Each point is reached from the start by the listed moves, each made 0, 1 or 2 times, or once backwards (-1), plus a little noise. Say if it took an odd or an even number of moves. Then give how often each move was made.
In the rows, 128 means zero.

Moves:
(1): [170 140 128]
(2): [130 138  73]
Start: [120 131 138]
Points:
[ 81 138  29] => odd (-1, 2)
[ 78 120 139] => odd (-1, 0)
[168 163  27] => odd (1, 2)
[163 143 138] => odd (1, 0)

Moves:
(1): [157 139 150 141 125 133 140 117 135 114 134 140]
(2): [141 154 102 155 136 106 131 132 142 116 124 126]
(3): [ 98 122 147 148 145 123 141  94 126 138 146 128]
(4): [127 125 124 149 118 130 123 139 115 132 133 151]
(5): [139 120 132 127 170 123 100 122 120 136 122 141]
(6): [145 155 112 132 135 154 133 139 115 139 137 108]
(7): [123 126 115 121 141 130 158 111 113 118 105 134]
(8): [105 160 180 115 107 116 145 161 115 146 112 133]
(9): [123 120 128 123 138 137 134 117 153 145 119 137]
Start: [118 123 126 118 116 119 118 123 127 148 122 125]
Points:
[ 54 166 207  99 114  87 110 207  75 210  85 160] => odd (-1, 0, 0, 1, 1, 0, 0, 2, 0)
[170 187 120  99 186 163 104 179  71 206  72 153] => odd (0, 0, -1, 1, 2, 2, 1, 1, 1)
[ 64 204 249 143 216  85 107 115 141 240 126 120] => odd (0, 1, 2, -1, 2, 1, -1, 2, 1)
[ 76  57 130 110 151 153  73 122 124 219 109 191] => odd (-1, -1, 0, 2, 1, 0, 0, 0, 2)

Moves:
(1): [161 126 133 125 138 120 133 125 132 150 132 114 122 122 125 144 126 142
 122]
(2): [122 146 137 119 132 123 132 127 131 132 154 141 119 117 129 120 116 137
 122]
(3): [116 117 140 125 126 121 120 130 120 132 132 120 136 129 125 141 130 128
 124]
(4): [117 116 121 145 130 132 137 112 110 131 126 115 114 123 127 105 132 138
 117]
(5): [126 130 122 126 141 119 133 137 127 125 126 124 136 133 122 125 121 131
 119]
(6): [130 136 136 126 133 142 121 122 118 129 122 132 119 136 127 134 132 123
 128]
(7): [133 129 141 129 134 135 165 126 121 112 128 140 137 122 116 147 129 137
 134]
(8): [149 134 127 132 129 134 121 139 110 128 125 134 145 125 140 127 130 134
 130]
(9): [126 124 142 141 134 131 125 134 142 122 133 120 115 128 135 134 135 140
 151]
(10): [112 144 110 139 129 123 139 124 135 140 143 131 138 134 130 141 146 129
 126]
(11): [128 109 126 116 141 121 118 132 126 108 152 136 118 137 116 128 135 128
 137]
(12): [125 117 130 140 138 130 121 122 135 142 128 147 140 125 122 121 121 117
 130]
(13): [126 136 129 124 122 140 110 118 142 112 132 120 146 133 126 128 127 127
 124]
(14): [132 132 136 125 129 117 128 126 125 127 126 133 130 147 125 111 129 132
 127]
(15): [125 123 124 132 132 128 131 116 129 124 131 126 126 137 142 136 123 129
 127]
(16): [145 137 124 150 114 114 118 137 136 123 133 142 123 138 118 138 113 137
 123]
(17): [128 129 132 127 127 122 126 116 139 121 122 140 129 103 134 132 152 128
 120]
(18): [129 130 121 122 129 132 121 120 127 125 122 127 130 121 115 130 130 144
 137]
Start: [142 145 142 124 108 136 130 102 120 123 107 126 120 128 122 118 120 128
 122]
Points:
[111  69 104 149 178 122 179  28 112 153  59  88  93  51 112 109 175 146
  83] => odd (1, -1, 0, 2, 2, 0, 0, -1, 0, 0, 0, 1, -1, -1, 1, -1, 2, 1)
[158 140 159 171 126 114 150  39 102  67  68 158  63 126  68 104 120 186
  67] => even (0, 0, 0, 2, 2, 2, 1, -1, 0, -1, 0, 0, 0, 1, 1, 2, 2, 1)
[166  13 169  97 206 120 147  58  69  86 106  46  93  93  70 151 169 217
 134] => odd (2, -1, 2, 2, 2, 0, 1, 0, 1, -1, 2, 0, 0, 0, 1, -1, 1, 2)
[145 105 182 174 113 104 135 119 147  39 133 224 182 124  62 142  81 121
 110] => odd (-1, 0, 1, 0, 1, -1, 2, 0, 0, -1, 1, 2, 1, 0, 0, 2, 1, -1)
[ 95 114 159 142  77 104  23 120 157  45 157 114 102 177 112 142 207 143
 172] => odd (-1, -1, 2, 0, -1, 0, -1, 0, 2, 1, 2, -1, 1, 1, -1, 1, 1, 0)
[214 109 143 170 172 174 160   7 116 156  67 145 108 112 113 160 143 151
 116] => even (2, -1, -1, 1, 0, 2, 1, 0, 0, 0, 0, 2, 0, 0, 2, 0, 1, 1)

Moves:
(1): [152 134 125 137 112 122 126 121 139 129 127 129 138 128 120 137 128 129
 126 127 122 135 121 136 129]
(2): [119 143 136 129 129 131 124 137 122 134 136 133 136 121 135 126 135 148
 129 123 136 129 133 120 128]
(3): [130 132 136 125 135 121 137 126 132 128 139 127 130 132 125 122 130 126
 120 120 128 120 146 132 128]
(4): [127 125 128 143 137 130 129 136 131 147 102 131 122 117 137 128 128 143
 105 124 129 131 135 127 142]
(5): [131 133 119 114 141 101 140 131 133 126 143 143 129 124 133 128 139 119
 130 131 126 135 122 119 135]
(6): [158 131 128 134 139 138 140 147 121 140 119 108 132 127 125 129 123 130
 139 113 120 109 134 128 133]
(7): [125 133 129 130 120 137 133 132 124 137 130 131 135 139 125 127 136 137
 123 138 133 130 123 132 126]
(8): [139 130 132 118 118 123 128 127 121 134 114 138 138 116 130 130 121 124
 119 132 125 126 131 132 111]
(9): [134 129 131 129 128 132 131 142 142 128 123 132 127 123 131 119 125 128
 137 131 127 136 136 131 136]
(10): [125 118 137 122 114 129 128 121 127 129 124 129 133 129 131 120 127 123
 133 120 123 132 125 124 137]
(11): [134 121 134 129 137 124 128 134 127 122 142 134 136 134 137 128 128 125
 123 129 133 125 130 135 125]
(12): [123 134 132 136 126 126 131 127 123 128 138 141 133 114 124 120 135 115
 132 125 120 127 118 134 133]
(13): [122 139 115 130 132 126 134 130 124 123 117 131 145 128 135 138 126 124
 121 126 129 133 125 129 129]
(14): [136 143 130 129 124 134 126 129 109 125 131 144 110 138 130 133 124 125
 136 123 136 132 139 136 136]
(15): [128 131 144 123 125 137 137 118 120 125 123 142 133 113 133 124 123 119
 130 146 143 131 132 116 135]
(16): [118 136 128 127 127 135 129 128 140 143 133 130 128 125 133 129 117 128
 122 129 123 124 125 129 132]
(17): [129 131 132 122 133 141 126 137 119 124 125 115 128 134 129 148 142 130
 126 128 122 141 122 134 119]
(18): [128 116 125 120 130 133 129 122 133 120 118 139 126 126 129 137 133 124
 134 120 131 120 126 125 118]
(19): [121 126 122 133 129 120 134 135 122 137 122 125 122 118 137 142 132 117
 137 128 134 131 134 125 127]
(20): [124 132 118 127 132 124 111 129 131 136 124 136 129 132 117 131 125 122
 128 127 143 139 124 136 128]
(21): [127 128 121 121 126 133 128 122 133 131 133 132 121 121 137 116 117 129
 118 107 146 132 123 133 118]
(22): [122 112 120 130 129 131 133 131 133 126 136 137 145 125 108 128 119 146
 117 128 121 145 132 120 129]
(23): [127 119 116 119 120 132 121 120 128 132 123 127 131 117 128 124 132 132
 127 123 128 130 140 132 136]
(24): [123 126 132 137 139 123 127 110 130 141 119 119 128 129 134 124 120 133
 132 138 117 131 119 139 123]
Start: [137 134 109 124 126 126 114 110 113 142 131 138 122 119 112 129 136 126
 139 108 118 144 127 140 120]
Points:
[160  75  65  92  80 112 156 118  75 127   8 136 179  88 102 249 192 100
 106  61  56 172 156 133  86] => odd (1, -1, 1, 1, 0, 0, 0, 2, -1, 2, -1, 0, 2, 0, -1, -1, 2, 2, 2, -1, -1, 1, 1, -1)
[160 194  69 217 182  69  82 119 159 228 116  97 202  80 151 132 137 161
 119  91  79 127 123 196 177] => even (2, 2, 0, 1, 0, 1, -1, -1, 0, -1, 2, 1, 2, -1, -1, 1, -1, -1, 0, 1, -1, -1, 2, 2)
[172 211 169 199 192 156 146 172 108 215 136 116 156 127 172  68  98 162
 120  70 182  96 184 170 159] => even (0, 2, 2, 1, -1, 2, 1, -1, 1, 0, 2, 0, 1, 0, 1, 0, -1, -1, 0, 1, 1, -1, -1, 1)
[188 184 117 120 106  54 141  26  96 134 167 229 142  98 151 141 137  55
 112 150 109 117 170 201 146] => odd (2, -1, 2, 0, 1, -1, 0, 1, -1, -1, 2, 1, 1, 2, 1, 1, -1, 0, 0, -1, -1, -1, 2, 1)

Moves:
(1): [134 136 151 130 128 133 133 127 129 132 133 124 131 111 134 127 131 127
 127 118 118 131 124 128 128 124]
(2): [132 107 124 121 142 136 125 128 119 125 125 133 116 131 124 112 127 133
 131 116 127 132 110 122 121 125]
(3): [122 120 131 129 124 133 123 117 150 124 134 122 129 120 129 125 125 125
 138 133 124 135 125 125 119 130]
(4): [129 122 129 133 125 120 131 136 134 129 129 135 119 125 127 127 124 133
 136 120 126 125 126 122 124 138]
(5): [123 127 133 132 124 125 116 135 125 122 125 113 123 126 128 134 122 122
 133 134 126 122 124 139 134 125]
(6): [129 121 125 135 131 135 123 119 126 136 132 141 121 127 121 131 126 124
 130 122 117 121 125 134 117 128]
(7): [140 125 120 132 128 130 136 131 134 125 132 129 129 127 137 141 138 120
 115 128 121 122 121 118 131 129]
(8): [124 129 129 128 124 119 134 121 128 123 132 134 127 135 126 120 126 128
 127 141 136 125 118 137 134 123]
(9): [128 131 123 134 128 130 122 136 139 129 118 121 129 136 124 128 116 126
 121 122 130 125 121 126 125 126]
(10): [127 130 129 116 127 124 126 135 126 123 129 129 126 124 128 133 130 127
 125 131 134 134 116 144 124 138]
(11): [122 133 127 119 134 141 139 139 129 143 133 134 124 127 133 115 137 122
 139 138 116 124 134 134 135 132]
(12): [120 132 142 128 127 126 121 130 124 117 131 140 131 133 121 134 132 121
 134 121 133 123 122 130 124 120]
(13): [108 138 132 118 128 120 124 138 135 139 136 127 117 138 127 128 135 123
 131 120 123 122 129 131 129 145]
(14): [128 137 122 129 127 135 126 119 127 127 126 122 127 132 129 131 135 123
 127 120 134 125 132 138 131 128]
(15): [124 129 128 136 131 123 121 134 124 132 128 129 124 130 124 131 129 134
 128 131 134 128 119 124 125 125]
(16): [126 133 127 127 116 129 127 132 122 125 129 127 125 147 124 140 132 138
 134 139 124 129 141 122 139 124]
(17): [136 134 130 131 131 126 125 120 132 130 145 141 140 128 120 128 128 134
 133 135 131 120 127 126 126 125]
(18): [125 138 124 134 137 138 127 120 127 123 122 137 130 127 121 125 130 128
 117 131 122 115 127 130 127 135]
(19): [137 130 126 131 139 124 134 127 135 125 124 130 121 130 123 130 129 130
 124 129 130 128 130 129 126 124]
(20): [136 144 128 118 127 131 140 127 124 127 134 129 133 132 116 131 129 115
 123 125 127 121 127 126 121 132]
(21): [118 123 128 118 131 133 119 111 119 118 130 131 122 131 135 122 123 125
 138 123 115 133 124 119 136 116]
(22): [120 124 136 137 118 132 111 126 137 132 124 119 129 124 116 132 122 121
 130 119 132 136 122 126 134 147]
(23): [139 128 136 132 127 124 131 125 121 131 137 125 132 127 136 132 124 125
 129 136 135 127 118 127 126 140]
(24): [135 130 127 134 121 125 120 138 118 125 129 129 129 136 130 120 134 127
 127 123 130 131 129 127 123 122]
Start: [125 129 123 126 130 127 128 129 126 133 117 121 111 125 125 128 125 128
 138 133 128 117 125 132 121 126]
Points:
[191 141 139  94 173 118 121 134  51  86 129 102  91 153 130 144 144 145
 119 122 165 148  52 121  94  99] => odd (1, 2, 0, -1, 0, -1, 0, -1, 0, 2, -1, 0, 0, 1, 2, 1, 0, 0, 2, 1, 1, -1, 2, 1)
[121 114 132 141 192 167 125 192 155 222 118 126  34 147  97 102 125 187
 187 121  64 101 138 131 107  84] => odd (2, 2, 0, 0, 1, 2, -1, -1, 2, -1, 2, -1, 1, 0, 2, 2, 1, -1, 2, -1, -1, -1, -1, -1)
[176 161 117 146 110  76 153 186  74 102 127 133 118 192 120 220 155 104
 100 133 150  86 130  67 101  81] => even (-1, -1, -1, 0, 0, 0, 2, -1, 0, -1, -1, 2, 0, -1, 2, 1, -1, -1, 1, 2, 0, -1, 1, 1)
[ 81 155 202 120 174 123  89 114  75 131 136 158  49 130  94  93 117 113
 165 120 110 103  32 172 135 123] => even (2, 1, -1, 0, 1, 1, -1, 2, 0, 1, 1, 1, 1, 0, 2, 0, 0, 1, 2, 0, 2, 1, 1, 0)
[178  61 134 118 181 146 156 122 128 161 179 211  68 114 125 122 141 143
 179 139  84 113  66  92 142 198] => odd (0, 2, -1, 2, -1, 1, 2, 0, -1, 1, 2, 0, 0, -1, -1, 1, 2, 0, 2, -1, 1, 2, 2, -1)
[  7 144 186 123 111 122  23 124 197 101 143 133  98  95  87 116  96 120
 224 152  95 111  97 157 147 187] => odd (0, -1, 2, 2, 2, -1, -1, 0, 0, 2, 1, 1, 1, -1, 0, 0, 2, 2, 0, -1, 2, 2, -1, 0)
[138 169 193 135 166 101 125 177 143 110 132 133 110  94 114 200 161 110
  93 145 123  72  70 183 130 132] => odd (2, 0, -1, -1, 2, 0, 2, 0, 0, 2, 0, 2, 1, -1, 0, 0, 1, 1, 2, -1, -1, 0, 0, -1)
[102 183 156  84 152 112 145 196 126 150 143 151  54 136 109 112 158  82
 135 128  81  86  81 168 144 187] => even (1, 0, -1, 1, 1, 0, 1, 1, 0, 2, 2, 0, 2, -1, 0, 0, 0, 1, 2, 1, 1, 1, 0, 1)
[113 138  88  83 123 133 109 153 101 105 155 126  71 158 133 139 182  68
 126 125  97  69  84 183  99 168] => odd (-1, 1, 1, 0, 2, 1, 2, 0, -1, 2, 0, 0, 2, 1, -1, 0, 0, 1, -1, 1, 0, -1, 0, 2)
[ 74 180  91  84 133 178  94 162 152 121 159 101  75 199 110 150 142  72
 174 153  62  54  79 102 145 190] => odd (-1, 1, 2, 1, 2, -1, 2, -1, 2, 1, 2, 0, 2, 1, 1, 2, 1, 2, -1, 2, 2, 0, 1, 0)
